Each row is a point. Two turns around zero, p and q, are shown by what they do to some points. Where does a point land after both, in the order given? Backwards means that the second turn is done in reverse. Each puzzle has new turns, and all numbers are rounded.
In the rows, zero is written as 128.

Turn p:
[ 63 138] => [ 90 182]
[142 105] => [121 102]
[143 141] => [148 126]
[164 128] => [153 102]
Turn q:
[142 138] => [143 137]
[107 160] => [110 162]
[145  64] => [138  63]
[119 150] => [121 151]
Where do these land?
q, then p: [113 110] => [105 129]
q, then p backwards: [202 124] => [187 173]
q, then p: [ 95 139] => [117 161]
p, then q: [ 96 133] => [112 156]
q, then p: [135 134] => [137 126]

Turn p:
[124 179 137] => [136 164  92]
[138 123 110] => [134 108 122]
[ 84  73 120] => [ 73 103 165]
[166 137 145] => [169 137 133]
Turn q:
[111 142  92] => [ 94 117 105]
[176 155 158] => [173 168 110]
[122  96  73] => [111  69 110]
[162 118 132] => [162 123 118]
[ 92 144 158] => [104 159 159]
[106 113 156] => [125 133 166]
Where do these land?
p, then q: [168  69 135] => [186 132 170]
p, then q: [110 109 107] => [115 111 154]
p, then q backwards: [ 98 168 101] => [132 168  88]
p, then q: [104 149 146] => [101 148 114]
q, then p: [160 145 150] => [162 127 102]

Turn p:
[122  95 126 147] => [133  96 142 143]
[127 108  89 101] => [118 109  84 145]
[177 159 123  99] => [160 167  90 111]
[ 80 127 194 148] => [ 98 115 195  89]
[133 151 108 145] => [129 153 129 152]
Turn q:
[ 56  76 108 137] => [104  44 101 123]
[155 175 121 103] => [127 186 114 124]
[106  90 112 148] => [128  80 123 145]
[148 161 127 148] => [115 160 144 148]
[127  93 104 126] => [148 100 108 143]
[155 158 153 123] => [132 169 150 117]
[149 144 171 112] => [141 157 156  97]
Where do these land?
q, then p: [ 58 165 137  95] => [ 54 112  86 121]
p, then q: [161  93 102  93] => [160 118  95 173]
q, then p: [150 116  97 160] => [150 127 164 157]
q, then p: [119  97 138 128] => [145 101 120 120]
q, then p: [129 169 158 165] => [ 98 143 169  94]
q, then p: [152 129 136 127] => [144 145 132 119]

Turn p:
[143 167 121 161 166 147] => [101 187 110 137 134 133]
[112  86 174 108  93  87] => [141  71 183 103 137 111]
[122 119 150 135 158 157] => [101 132 130 134 155 157]
[129 123 138 120 157 185] => [114 136 114 144 151 183]
[ 77 138 129  90  97 131] => [125  87 125  96  84 150]
[102 143  97  71 121  97] => [154 101  91  77 101 120]
[187 138 116 166 115 118] => [155 174 143 165 131  96]
[151 111  99 173 117 102] => [133 136 127 166 129  74]
Turn q:
[ 64 121 114  73 117 148] => [ 65 124  95 108 118  80]
[140 138 133  91  93 143] => [117 151 126  86 102 126]
[126  90 101 106 116 161] => [105 106  97 120  86 136]
[152 149 108 144 156 109] => [161 136 111 140 158 146]
[133  89 114 143 137  89] => [164  84 124 140 127 116]
[170 140 204 165 153 133] => [138 130 205 130 158 181]
[112 169 122 173 125 114] => [145 165 138 171 147 113]
Where do these land?
q, then p: [164  91  97  95 106  93] => [203 106 117 141 135 121]
q, then p: [ 81 166 155 132 152 154] => [ 61 136 121  95 124 126]
p, then q: [126 135 126 153 168 156] => [104 147 109 163 149 120]
p, then q: [152  65 109  95  78 121] => [176  76 148 128 100 177]
q, then p backwards: [110 175 153 115 152  91] => [164 112 153 137 171  94]
q, then p backwards: [166 113 107 110 102 153] => [107 169 114  96 113 143]
q, then p backwards: [ 93 129 125 164 174 145] => [129  83 125 165 145 163]
q, then p: [156 125 171 123  93 100] => [164 131 172 100 144 150]
p, then q: [104 153 110 165 126 138] => [126 153 129 151 115  87]

Turn p:
[137 105 181 160 147 120 150  93 120] => [ 97  93 147 161 161 141 168 117 129]
[ 60 184  85  77 135 124 146 126 141] => [113 218 112 127  92 103 121 168 102]
[140 103 116 130 114 112 143 116 108] => [135 107 139 123 121 112 142 107 105]
[ 83 168 107  78 158 168 155 140 169] => [ 98 192  91  98 107 129 138 189 134]
[172 135 175 158 139 147 147 145  94] => [133  82 124 136 168 184 134 132 107]
[154 131 155 182 185 117 135 144  96] => [127  95  85 168 185 154 134 111 114]
[135 122 124 131 102 149  83 121  89] => [123 120 152 110 127 143  81  91 121]
[ 92 100 120 150  81 113 131 145 145] => [128  98 144 151  81  93 110 143 137]
[ 81 141  75 114 152 159 120 120 154] => [ 93 177  86 110  92 110 117 130 143]
[154  97 101 113  90 110 132 128 146] => [164 110 146 102  98 101 143 116 136]
[127  88 129  80  99  95  97 144 149] => [157 125 167  99 132  71 114 139 153]
[201 164 169 162 132 122  98 116 124] => [169 118 143 150 170 197 134  96 151]
Turn q:
[135 159 126 176 128 119 177 128 148] => [104 149 134 184 119 147 143 155 152]
[115 191 181 158 145  69  73 164 107] => [108 153 139  89 153 126  65 222 145]
[107 153 131 109 150 148 132 128 130] => [107 127  92 113 132 145 135 131 123]
[195  83 126 165  71 107  82 155 159] => [222 149 189 137  96 105 111 136 148]
[ 69  77 129 149 122 107 138  86 158] => [125  74 129 150 160 102 138 102 190]
[128 108 108 115 140 102 166 164 138] => [128 120 133 143 129  99 179 151 110]
[158 117 120 133 171 115 137 127 134] => [146 128 136 148 160 144 145 142 102]
[138 189 122  73 153 159 151  60 138] => [ 90 183  72 126 163 168 139  74 114]
[123 126 121  66 121 149 102 146 115] => [136 130 102  74 114 111 133 108  97]
[112 137  93 138 135 140 116 128  81] => [109 106 112 142 116 119  91 125  92]
[122  94 132 143 112 163 128 151 124] => [143  93 141 123  88 137 134 122 131]
[134 102 147 111  87 158 134 100 102] => [117 123 157 108 105 133 123  70 131]
Where do these land?
p, then q: [123 100 174  94 140 135 102  94 166] => [117 128 105 103 160 143 177 156 171]
p, then q: [117 100 148 165 101  99  94 155 169] => [191 124 157 141 139 124 134 150 174]
p, then q: [130  81 123 129 160 158 111 113 161] => [135 119  91 133 156 100 168 112 156]
p, then q backwards: [160 149  76 117  97 124 174  97  78] => [185 108 106  78 128 181 137 152 101]
q, then p: [ 99 139 138 124 129 161  83 123 166] => [149 146 115  76 101 120 135 113 160]
q, then p: [101 148 145 142 119 130 169 163 150] => [133 114 118 138  84 115 127 178 129]
p, then q: [ 95 104 167 151 113 139 111 156 114] => [159  78 136 106 132 120 111 151 147]
p, then q backwards: [103 129 113  94 129 117 129 168 130] => [126 149 114 122 123  98  94 159 124]
p, then q: [216 160 105 124 144 126 142 105  74] => [101 143 131 142 139 183 126  60  63]
p, then q backwards: [137 169  90 141 147  90 165 105  71] => [183 133  64  90 151 151 148 117 116]

Turn p:
[138 141  91 136  94 152 130 124 141 132  93] => [141 141 104 118 115 156 126  94 131 105  93]
[110 141 128 101 151  98 139 115 124  67 156] => [ 89 146 179 104 127 106 153 139 157 137 145]
[129 132 150 178 163 139 127 139 142 127  96] => [138  96 130 176 117 137 111 115 153 103 148]
[123 121 153 152 188 180 119 108  65 116 138] => [ 94  71 153 183 129  72 135 125 109 114 107]
[ 97 133 149  85 163 154 175 118 183 131 154] => [102 138 172 156 156 169 136 111 134 197 135]
[150 124 115 156 184 132  77 165  84 129 100] => [100 105  96 166 129  87  87 155 146  73 122]
[184 125 132 111 111 146  99 158 108 105 117] => [132 127 128 113 168 129 119 155 119  70 100]
[156 165 137 159  54 134 150 138 161 121  99] => [189 145 130 116 109 191 153 113 124  84 122]
[151 117  95 113  78 132 157 132 143  84 156] => [142 143 134  77 150 148 179 132 152 128  94]
[126 168 129 156  93 164  85 105 136 143  89] => [126 118 108 130  96 161 120  84  86  77 126]
[104  56 148 119 152 101 122 129 167 162 166] => [131  95 105 117 165 123 109 141 136 203 176]
[104 130 105  97  95  73 148 114 147 197 195] => [140 185  84 101 120 129 157 147  95 212 160]
[116 117 133 101 150  70 153  92 117 142 123] => [140 164 148 120 123  81 109 117 134 169 156]
[102 120 128 128 116 116 110 155  75 136 110] => [129 116 121 116  89 104  97 164 115 121 109]
Turn q:
[118 114 100 155 107 153 164 155  96 155 162] => [140 129 143 183 147 135 170 148 116 145  91]
[109 196  87  95 135 119 106  89 170 163 167] => [157 228  94 114 127 117 117 154 148  98 133]
[ 97 118 140  98 145 167 172 158 111 163 105] => [ 80 130  96 158 109 165 172 120 101 130 114]
[135 119 135 165 164 175 109  94 111 132  90] => [111 113 145  96 134 122 131  87 102  86  80]
[118 124 186 181 105 122 108  90  89 127  92] => [117 116 159  97 147 113  97  66  93 173 100]
[111 141 111 131 107 137 135 150 190 139 159] => [128 162 134 140 132 164 112 183 156 127 121]
[158 112 157 125 160 121 100 158  94  85 114] => [111  62 128 102 125  92 130 133 103 124 154]
[ 95 104 103 100 182  90  90 108 110  91 148] => [167 112  88 113 171 121 121 119 102  85 184]
[152 132 156 133  92  92 173  93 162 114 125] => [138 145 172 115 106 149 122 102 173 167 158]
[106 120 117 103 132 172 179 172 101  81 149] => [ 93 112 151 190 128 140 167 155  95 108 165]
[170 154 122 125 146  89 103 147 173 168 121] => [134 134  90  80 112 112 125 158 187 137 114]
[149 114 129 166  87 124 125 138 106 107  73] => [105  83 156 148 132 104  99  93 149 149 105]
[146 116 122  88 103 102 100 111 150 139 159] => [182 139 109 125  95 129 101 145 138 135 147]
Where do these land?
q, then p: [172 131 114 120 154 123 124 149 146 181 131] => [153 164 121 107 135 166 112 122 164 135  97]
q, then p: [137 116 109 138  90 161  92 163  76  88 118] => [156  79 111 109 102  81 103 154 149 110 165]
p, then q: [161 106 124 139 100 158  99 182 159  86 115] => [ 97  84 135 134 108 157 120 147 120  57 147]
q, then p: [115 151 161 161 101 164 163 142  89  97 147] => [154 102 156 169  85 105 115 157  96 146 152]
p, then q backwards: [135 151  95 103  93  76 123 125 158 165 104] => [ 97 158 143  89 129 106 111  79 161 161 141]
q, then p backwards: [116 137  91 165 173 161 104 139 161 154  96] => [169 127  79 111 119 165  98 162 118  90 114]
p, then q: [132  75 163  89 164  87 152 116 116 172 184] => [157 127  63  88 147 114 189 158 136 171 104]
p, then q: [ 76 160 136  89 162  88 147 109 144 156 156] => [135 195 110 125 143 123 137 152 103 182  93]
p, then q backwards: [120  88 129 154 123 170 136 136 135 121 102] => [144  72 118 150 120 122 117 134 128 137 100]
q, then p: [148 146 159  91 160 169 144 118 107 137 102] => [143 141 160  84  83 121 148 124 114 151  99]
p, then q: [108  90 152 165  95 109  81  86 157 113 156] => [199 124 122 160  97 159 160 134 102 118 162]
p, then q: [116 158  86 103 102 107 143  89 133  96 163] => [102 194 119 147 104 139 148 107 134 147 162]
q, then p: [127 155 145 146 146  92 157 109  83  99  92] => [121 145 147 132 123  90 142 104 117 187 171]
